Rows are points. Examples show where two turns around zero, p and q, send a point. Write where each new point lands after one turn and then the other. Backwards means that the second turn is done in reverse. Each puzzle has new turns, and all numbers are rounded.
In the rows, 100 means zero.

Turn p:
144, 98 => 80, 61
101, 63 => 66, 114
54, 122 => 139, 133
72, 133 => 141, 112
130, 84 => 73, 79
Turn q:
104, 100 => 103, 103
24, 91 => 54, 39
109, 82 => 119, 94
143, 111 => 122, 139
120, 115 => 103, 125
Where do these land?
p, then q backwards: 79, 110 => 123, 98
p, then q backwards: 115, 54 => 70, 138
p, then q backwards: 106, 52 => 78, 143
p, then q: 99, 140 => 137, 116
p, then q: 101, 145 => 142, 116

Turn p:
99, 100, 65, 93 => 132, 112, 99, 91
82, 103, 85, 86 => 116, 105, 119, 89
163, 30, 143, 150 => 28, 131, 16, 110
73, 93, 95, 64 => 105, 101, 130, 66
65, 123, 92, 113 => 113, 105, 135, 123
150, 116, 125, 122 => 84, 70, 55, 127
68, 134, 94, 73 => 122, 78, 144, 94
Turn q:
110, 56, 155, 96 => 111, 83, 157, 63
139, 109, 169, 93 => 135, 92, 112, 29
95, 134, 73, 83 => 82, 105, 58, 107
53, 105, 73, 94 => 60, 125, 95, 128
96, 97, 62, 82 => 76, 83, 82, 125
107, 99, 67, 153 => 137, 112, 96, 150
Where do these land?
p, then q: 83, 58, 141, 52 => 30, 109, 112, 70
q, then p: 127, 143, 91, 95 => 145, 111, 83, 84
q, then p: 106, 73, 116, 115 => 71, 85, 87, 99
p, then q backwards: 133, 127, 102, 52 => 157, 94, 109, 73
p, then q: 52, 110, 80, 129 => 142, 130, 95, 69
q, then p backwards: 77, 114, 132, 125 => 72, 71, 72, 101
q, then p backwards: 121, 74, 38, 132 => 114, 162, 98, 145

Turn p:
93, 73, 60, 96, 46, 86 => 99, 63, 105, 146, 59, 82
125, 113, 93, 64, 116, 100 => 117, 90, 109, 72, 116, 70
94, 91, 117, 103, 132, 92 => 92, 107, 90, 97, 134, 111
136, 104, 107, 133, 90, 83 => 85, 123, 143, 113, 100, 99
96, 112, 157, 45, 109, 97 => 88, 62, 101, 37, 124, 118
71, 87, 112, 156, 136, 153 => 127, 154, 67, 117, 110, 156
107, 139, 76, 89, 114, 82 => 90, 116, 93, 81, 98, 55
77, 82, 77, 113, 58, 108 => 103, 85, 90, 135, 59, 108
Turn q:
86, 77, 114, 89, 83, 124 => 117, 83, 78, 100, 90, 128
72, 122, 96, 70, 60, 153 => 132, 109, 75, 98, 140, 158
114, 104, 85, 63, 148, 127 => 113, 93, 134, 157, 112, 109
110, 128, 110, 96, 71, 121 => 127, 104, 88, 84, 133, 102
124, 108, 100, 106, 103, 51 => 92, 110, 130, 75, 87, 65
107, 87, 135, 162, 101, 61 => 79, 98, 68, 73, 66, 41
104, 107, 46, 103, 148, 75 => 48, 113, 146, 128, 105, 90
133, 77, 113, 114, 74, 111 => 112, 57, 89, 77, 103, 88
51, 89, 100, 97, 112, 77 => 80, 131, 92, 106, 63, 120
Where do these land?
p, then q: 109, 79, 76, 104, 145, 176 => 108, 68, 145, 113, 156, 50
p, then q: 94, 93, 152, 97, 112, 92 => 113, 99, 90, 146, 96, 125
q, then p: 100, 102, 126, 62, 123, 90 => 91, 114, 145, 93, 84, 110
q, then p: 88, 121, 113, 103, 119, 62 => 64, 104, 106, 77, 77, 87
p, then q: 61, 106, 87, 121, 64, 110 => 83, 92, 78, 65, 129, 125
p, then q backwards: 141, 124, 81, 97, 90, 91 => 128, 113, 107, 96, 116, 61
q, then p backwards: 108, 76, 66, 116, 47, 78 => 93, 129, 155, 65, 93, 87

Turn p:
89, 105, 116, 120, 142, 121, 79, 75, 117 => 110, 111, 127, 88, 63, 82, 69, 105, 124
136, 111, 101, 95, 120, 126, 133, 94, 108 => 124, 144, 116, 121, 95, 118, 107, 111, 98
155, 94, 95, 116, 58, 92, 63, 106, 110 => 107, 91, 38, 144, 80, 98, 105, 83, 108
97, 111, 108, 89, 61, 69, 88, 83, 28 => 105, 86, 55, 68, 116, 87, 95, 79, 35
79, 24, 83, 105, 69, 123, 103, 114, 41 => 92, 49, 128, 133, 134, 98, 85, 43, 50
82, 112, 124, 112, 162, 80, 142, 120, 127 => 95, 129, 154, 73, 92, 78, 144, 123, 128
89, 123, 89, 90, 162, 106, 95, 113, 117 => 78, 134, 130, 93, 99, 77, 86, 137, 123
103, 118, 110, 106, 67, 133, 67, 110, 109 => 129, 70, 74, 119, 97, 99, 76, 122, 110
89, 100, 118, 58, 101, 107, 84, 87, 124 => 111, 108, 92, 79, 124, 108, 75, 97, 136
79, 101, 56, 110, 59, 42, 146, 98, 119 => 48, 77, 87, 79, 98, 153, 157, 100, 88
Turn q:
108, 90, 59, 69, 97, 100, 110, 115, 34 => 78, 90, 91, 141, 116, 104, 128, 44, 68
79, 111, 117, 117, 56, 76, 99, 130, 144 => 149, 146, 86, 110, 94, 106, 84, 132, 118
83, 74, 77, 148, 104, 103, 83, 67, 98 => 60, 89, 97, 115, 105, 101, 64, 105, 143
97, 106, 69, 79, 134, 52, 96, 107, 71 => 101, 67, 80, 128, 144, 78, 100, 93, 67
109, 140, 129, 112, 99, 131, 80, 125, 132 => 144, 100, 137, 74, 81, 131, 90, 117, 102
157, 109, 60, 77, 99, 77, 83, 87, 120 => 134, 46, 61, 95, 98, 90, 121, 79, 119
143, 104, 149, 108, 102, 119, 119, 103, 92 => 92, 101, 116, 68, 89, 130, 148, 123, 98
47, 118, 70, 111, 135, 134, 139, 62, 133 => 74, 116, 101, 41, 117, 84, 30, 72, 99
84, 58, 120, 69, 102, 100, 104, 148, 68 => 83, 121, 100, 141, 75, 100, 119, 108, 43
93, 90, 150, 109, 72, 108, 87, 56, 108 => 86, 123, 130, 87, 81, 74, 118, 127, 143
Where do these land?
q, then p: 76, 116, 77, 95, 127, 123, 123, 151, 94 => 118, 107, 94, 103, 95, 78, 46, 98, 56
q, then p: 124, 81, 122, 55, 57, 96, 88, 97, 124 => 101, 102, 66, 107, 100, 143, 153, 100, 86
p, then q: 116, 126, 103, 143, 139, 94, 137, 82, 119 => 137, 155, 109, 88, 105, 119, 135, 92, 105
p, then q: 129, 127, 99, 112, 126, 46, 72, 65, 89 => 142, 122, 92, 121, 135, 70, 99, 51, 113
p, then q: 87, 114, 136, 129, 109, 91, 60, 108, 64 => 110, 90, 63, 144, 115, 73, 133, 109, 102
p, then q: 137, 97, 119, 70, 120, 110, 58, 49, 131 => 159, 65, 110, 86, 93, 85, 82, 80, 149
q, then p: 53, 61, 118, 65, 62, 97, 100, 104, 100 => 94, 80, 58, 69, 73, 98, 133, 132, 73
q, then p: 114, 105, 71, 53, 93, 128, 121, 116, 42 => 121, 113, 126, 62, 71, 132, 86, 74, 47
p, then q: 99, 63, 82, 133, 104, 115, 117, 124, 115 => 71, 134, 103, 89, 96, 113, 97, 137, 121
q, then p: 65, 110, 71, 144, 61, 99, 123, 106, 122 => 93, 115, 79, 109, 68, 100, 60, 149, 129

Turn p:
101, 102, 80, 77, 86, 90, 90, 96, 104, 82, 123, 97 => 111, 98, 102, 81, 88, 100, 129, 91, 83, 108, 118, 102
115, 105, 88, 101, 111, 73, 111, 106, 80, 113, 100, 124 => 85, 81, 122, 114, 97, 107, 95, 86, 116, 101, 124, 114
97, 94, 110, 99, 99, 95, 99, 89, 110, 71, 94, 84 => 112, 95, 92, 85, 103, 117, 115, 110, 102, 101, 83, 88
89, 95, 117, 117, 83, 107, 103, 83, 99, 114, 90, 86 => 111, 112, 103, 112, 129, 94, 93, 111, 97, 106, 82, 93
84, 88, 103, 120, 93, 106, 92, 103, 118, 110, 81, 101 => 100, 99, 80, 124, 113, 94, 97, 114, 91, 90, 87, 97
96, 115, 115, 97, 97, 112, 77, 85, 115, 83, 102, 100 => 107, 94, 82, 81, 100, 102, 98, 93, 81, 114, 77, 100
86, 111, 119, 115, 81, 111, 108, 111, 116, 99, 91, 87 => 107, 110, 74, 105, 117, 85, 99, 100, 111, 105, 86, 82
106, 96, 99, 63, 115, 98, 100, 110, 76, 101, 99, 124 => 100, 93, 123, 103, 58, 98, 98, 93, 111, 106, 103, 119
120, 84, 93, 103, 117, 92, 127, 106, 94, 122, 120, 121 => 84, 118, 117, 118, 93, 122, 89, 87, 112, 91, 128, 112
106, 98, 101, 121, 92, 123, 104, 101, 93, 99, 82, 102 => 82, 106, 104, 107, 111, 89, 97, 99, 102, 88, 77, 90
119, 93, 100, 98, 113, 93, 90, 121, 82, 117, 103, 102 => 98, 91, 118, 109, 83, 97, 77, 95, 101, 90, 117, 91
111, 110, 77, 75, 114, 92, 104, 98, 106, 105, 106, 94 => 108, 97, 104, 79, 91, 99, 103, 95, 103, 87, 122, 122
70, 108, 98, 114, 100, 108, 95, 92, 108, 84, 110, 78 => 96, 106, 79, 81, 115, 96, 108, 126, 91, 115, 97, 90
Turn q:
118, 100, 99, 104, 84, 122, 101, 93, 109, 102, 85, 85 => 109, 113, 96, 76, 99, 85, 95, 120, 110, 98, 110, 104
99, 96, 107, 107, 91, 82, 104, 94, 105, 106, 98, 91 => 103, 94, 109, 105, 93, 84, 97, 103, 88, 100, 99, 111
92, 107, 94, 104, 103, 89, 94, 118, 107, 75, 120, 117 => 79, 118, 108, 120, 102, 114, 108, 83, 104, 112, 92, 104
101, 116, 122, 108, 116, 84, 101, 101, 92, 98, 115, 103 => 99, 96, 97, 134, 95, 109, 97, 96, 96, 90, 111, 108
96, 104, 84, 105, 91, 121, 93, 99, 107, 116, 81, 107 => 99, 97, 90, 81, 111, 98, 103, 125, 110, 105, 84, 96
108, 127, 96, 79, 103, 85, 85, 98, 94, 108, 109, 82 => 122, 93, 111, 116, 96, 114, 95, 110, 98, 125, 117, 95
90, 99, 114, 91, 89, 116, 92, 82, 96, 110, 91, 84 => 116, 88, 92, 77, 87, 107, 97, 111, 96, 98, 105, 114
92, 96, 84, 107, 112, 104, 96, 108, 97, 96, 101, 88 => 97, 92, 90, 99, 104, 93, 101, 87, 113, 115, 100, 97
122, 87, 94, 103, 103, 109, 70, 82, 125, 101, 88, 94 => 123, 118, 98, 86, 100, 91, 68, 106, 116, 105, 82, 105
96, 80, 84, 107, 97, 117, 111, 111, 96, 104, 124, 128 => 79, 102, 105, 89, 136, 109, 109, 84, 103, 86, 91, 99
86, 109, 86, 91, 120, 102, 114, 119, 117, 96, 127, 118 => 98, 106, 108, 120, 118, 116, 132, 81, 116, 101, 88, 94
105, 97, 115, 102, 102, 75, 121, 78, 82, 82, 99, 114 => 97, 110, 93, 116, 91, 96, 97, 88, 60, 83, 106, 94
97, 83, 121, 90, 89, 93, 118, 118, 72, 105, 62, 89 => 81, 74, 105, 82, 66, 85, 99, 107, 89, 83, 115, 77
Where do these land?
q, then p: 113, 124, 104, 95, 101, 90, 105, 88, 89, 101, 114, 88 => 81, 111, 111, 97, 103, 104, 85, 88, 92, 104, 116, 86
p, then q: 103, 87, 88, 109, 111, 88, 103, 98, 92, 105, 91, 88 => 88, 106, 102, 103, 91, 104, 101, 83, 117, 92, 105, 106
p, then q: 107, 101, 97, 103, 103, 104, 114, 104, 90, 24, 102, 114 => 119, 88, 101, 52, 82, 84, 153, 104, 95, 91, 99, 99
p, then q: 114, 88, 111, 79, 104, 91, 88, 103, 103, 110, 90, 97 => 94, 121, 105, 90, 99, 97, 75, 106, 98, 94, 109, 104
q, then p: 85, 117, 108, 88, 86, 114, 99, 103, 139, 108, 92, 88 => 107, 109, 85, 119, 94, 96, 105, 65, 127, 88, 96, 101
p, then q: 106, 106, 111, 111, 109, 108, 86, 90, 94, 111, 102, 93 => 101, 88, 95, 100, 89, 114, 80, 101, 106, 106, 98, 96
p, then q backwards: 83, 99, 90, 107, 108, 91, 130, 92, 137, 109, 91, 128 => 83, 125, 114, 133, 114, 122, 97, 96, 102, 91, 128, 108
p, then q: 109, 110, 77, 112, 79, 104, 87, 89, 99, 100, 102, 106 => 103, 86, 85, 110, 95, 102, 102, 80, 77, 92, 104, 92
q, then p: 103, 91, 114, 110, 86, 90, 104, 100, 88, 67, 94, 111 => 96, 92, 105, 94, 109, 79, 114, 107, 95, 134, 98, 102
q, then p: 102, 92, 97, 81, 106, 107, 90, 86, 85, 115, 94, 98 => 110, 105, 116, 90, 84, 99, 98, 101, 87, 82, 96, 94
p, then q: 82, 91, 109, 103, 111, 90, 86, 120, 95, 109, 122, 95 => 90, 85, 116, 98, 118, 103, 91, 103, 111, 116, 115, 116
p, then q backwards: 81, 83, 101, 91, 99, 110, 117, 105, 109, 115, 104, 94 => 116, 123, 108, 108, 100, 106, 102, 91, 118, 88, 97, 100
q, then p: 115, 85, 90, 113, 101, 110, 107, 109, 94, 113, 105, 108 => 104, 89, 89, 87, 88, 117, 96, 119, 100, 102, 104, 104
p, then q: 96, 126, 104, 99, 97, 103, 87, 113, 85, 115, 96, 93 => 109, 87, 120, 111, 95, 98, 79, 93, 91, 109, 89, 103
